Every row gives one point. Before rounding, the points of a table are all equally far from one centre. They may lie mostly on one side of it. Write the centre, to within rounding.

Points (7 x 2):
[[-45  23]
 [-45 -50]
 [ -5  47]
 [-51  14]
 [-26  40]
 [ 53  19]
 [-52  12]]
Centre: [  3 -13]

Points, 7 rows:
[[ 35  12  -3 -46]
 [ 60  -4   2  14]
 [ 54  34   4   3]
 [ 45 -24   7  -9]
 [-18  43 -24 -14]
 [ 28  18 -37 -48]
 [ 43  25 -36 -40]]
Centre: [ 18   8 -21  -1]

Points (12 x 8):
[[ -2  27 -11  -8  13 -16  36 -31]
 [ 18   8  15  19  34 -19  42 -15]
 [ 16 -19  22   1  20 -30  34 -42]
 [  0  25   9 -13   9  -2  13 -23]
 [ -7  17   5 -20  12  -9  60 -23]
 [-15 -11  28 -17  43   1  16 -18]
 [-14 -14  16 -13  -4 -35  54 -20]
 [ -7  -8  35  35   8  -4  47 -31]
 [ -5  -4  37   5  19 -19  18  -1]
 [ 10 -17  42   9  15 -12  26 -34]
 [  8   4   1 -11  26 -15  -3 -20]
 [ -1 -40  12   1  36 -32  46 -11]]
Centre: [ -6 -17  -2   5  13   2  33 -19]

Points (14 x 11):
[[ -3  -7  50   9  -7 -17  -8  46 -20 -17   9]
 [ -5 -11  25  12  -4   6  -1  48 -36 -22  -7]
 [-34 -11  36   7  18  -4  17  23 -35 -18  -4]
 [-10 -22  15  -3 -14   2  23  38 -19 -17  19]
 [-35  -3  33   2  -4   0 -13  23 -34 -22   5]
 [-34 -18  45   7 -17   6  -2   1 -23 -21  -5]
 [-22   4  28   0  -4 -26  14   4 -12 -11 -19]
 [-12  10  41  31 -26  -9  27  19 -17 -10  21]
 [ -9 -31  11  12  -7  -7  14  -2 -22 -43   6]
 [-18 -14  21   1 -23   0   7  32 -22 -41  -2]
 [-14  -3   8  -2 -12   5  25  23 -35 -30  -5]
 [-23 -19  38  -3  -3  -9  10  36 -17 -39  20]
 [-26 -16  21  20 -23  -6  11  17 -26 -37  18]
 [ -8 -30  60  11  -1   2  20  25 -31 -18   5]]
Centre: [ -1  -1  32  13   4   6   7  11  -8 -21   8]

Points (19 x 14):
[[  9 -30  27   0  -7 -16 -25  40 -29 -12  16 -11  -6   5]
 [ 17 -16   4  -3 -18   5 -49  14 -38  10   1 -14   6 -27]
 [ 17 -26   1   1  -8 -12 -41  20 -22  18   4  16 -10 -16]
 [ 17  -5  22  -5 -10   7 -47  27 -37  13 -12 -10  -6 -18]
 [ 29  -6  19   2 -14 -28 -46  24 -32  11  -3 -23 -11  -8]
 [ 29   0  31 -11 -20   9 -39  27 -28  16  -6 -32  -4 -10]
 [ 14  -3  23 -10 -32 -18 -33  21 -32  24  19 -21  -3   2]
 [  7  -2   6  -7 -23 -14 -33  17 -29  31 -13 -30  -5 -10]
 [ 15  -7  10 -12  -3 -15 -60  -5 -13   6   0  -3 -27 -17]
 [ 14 -19  18  -5 -32  14 -35  13 -34  11 -10 -38 -21  -4]
 [ 33  -5  11   3 -10  -9 -44  26 -21   9  -9 -24 -29 -28]
 [ 10 -14  28 -12  -7 -26 -32  22 -24  16  -4 -17 -23 -35]
 [  9   6  26  -6 -33  -2 -35  11 -33  -9   4 -15 -34 -15]
 [ 29 -15   7 -30  -4  -6 -44  15 -28  12  18 -30  -6 -21]
 [  7  -9  25 -10 -35 -19 -41  18 -24  13  -7  -9   4 -12]
 [ 26 -29  32 -13 -16  -8 -53   8 -24  14 -10 -19  -8 -10]
 [ 12 -21 -11  18 -25  -4 -17  19 -17  18  -8 -34   4  -2]
 [  7 -17  -6   1 -29 -11   0   1 -30  16   1 -34 -25  -4]
 [ 21 -14   5  -1   4 -17 -25  30  -3  30  -9 -32   7   0]]
Centre: [ 14 -12  15  -1  -7  -1 -21   7 -10   3   7 -17 -10  -7]

Points, 24 rows:
[[  0  12  19 -17  -2  12  -6  27  23   9  -9  23 -22  58  11 -23   6  13
   21   6]
 [ 16  22  16  -6  13  35   5  36  16   1   6  16  -1  40  30 -21 -15  29
   29   0]
 [  0  23  14 -27  13  21   3   9  22 -19  11  22  -7  49  25 -15 -12  21
    2 -10]
 [  8  10  16 -14   4  24  -8  18  20  11   0  24   7  41  31 -28   3  15
   26  19]
 [-13  19  -1 -11   0  14 -12  43  25  17  11  17   6  38  38 -17   6  21
   15   5]
 [ -3  31   5  -1 -13  24 -16  14  36  -1  -5  29 -12  21  27 -30   8   7
   28  -2]
 [  9  18  45  22   5   1  27  12  30  -1   2  14   9  53  20 -27  16  10
   26   1]
 [  0  11  -1   2   2  17  -8  31  10  -6 -19  17 -12  38  14 -47  -5   9
   37  13]
 [-10  13   9 -13  -1  33   3  36   7  -3 -25  29   6  31  20 -32  -7  16
    8  -8]
 [  0  17   9 -11  -4   3  -4  16 -11  -2  -3   8   9  54  19 -32 -27  25
    5   2]
 [ -5  29 -11  -2  19  33  13  19  18  20   8  23  13  36  33 -27   7  28
    9 -10]
 [ -8  16   6  -8   1  13 -10  28  27  19  -7  13   9  51  29 -20  17  32
   21   3]
 [-19   4  13  -3  -4  10  13  18  20 -12  15   6   3  52  43 -40  11   6
   27  14]
 [ -1  35  17  -8   4  13  12  13  23   6 -13  19  20  53  23 -18   6  17
   46   7]
 [-16   2  22  25   6  25  -8  29  14  -2  -8  21   0  58  20 -29   2   1
   32  -7]
 [ -1  24  -9  -8   3  -4  -2  18   3   0   9  13  -5  50  20 -44  -1   9
   39  18]
 [-14  23   8   8  -3  31   7  33  11   6  -6  20 -12  60  35 -18  13  18
   12  20]
 [  4  28  -8  -5 -10  25  19  38  24   5 -17  -6  -3  53  33 -29  -5  26
   21  14]
 [  1  23  10  -3  19  26  -6  25  25  -1   1  20   4  44  21 -49  -3  13
   29   9]
 [  8  35   3 -19  12  20   6  22  -5  -1 -10  32 -18  49   9 -19  10  -9
   -3  14]
 [-16  29  -2   0   0  26  -6  18  14   0  -7  16  -1  45  48 -36  20  22
   19   0]
 [-20  40   3  12  22  16  15  24   6 -20   9  30   0  34  30 -29  10  18
   20  14]
 [  2  22  21  -7   6  16   5  31  19 -12  -2  28  23  45  50 -22  -2   4
   18   9]
 [ 16  30   0 -11  14  21  12  30   3   6   8  23  -8  55  27 -32  25  18
   11  -2]]
Centre: [  0  21   4   8   7   6  14  16  12  -1  -4  -4  -2  29  18 -11   2  -3
  11  -7]
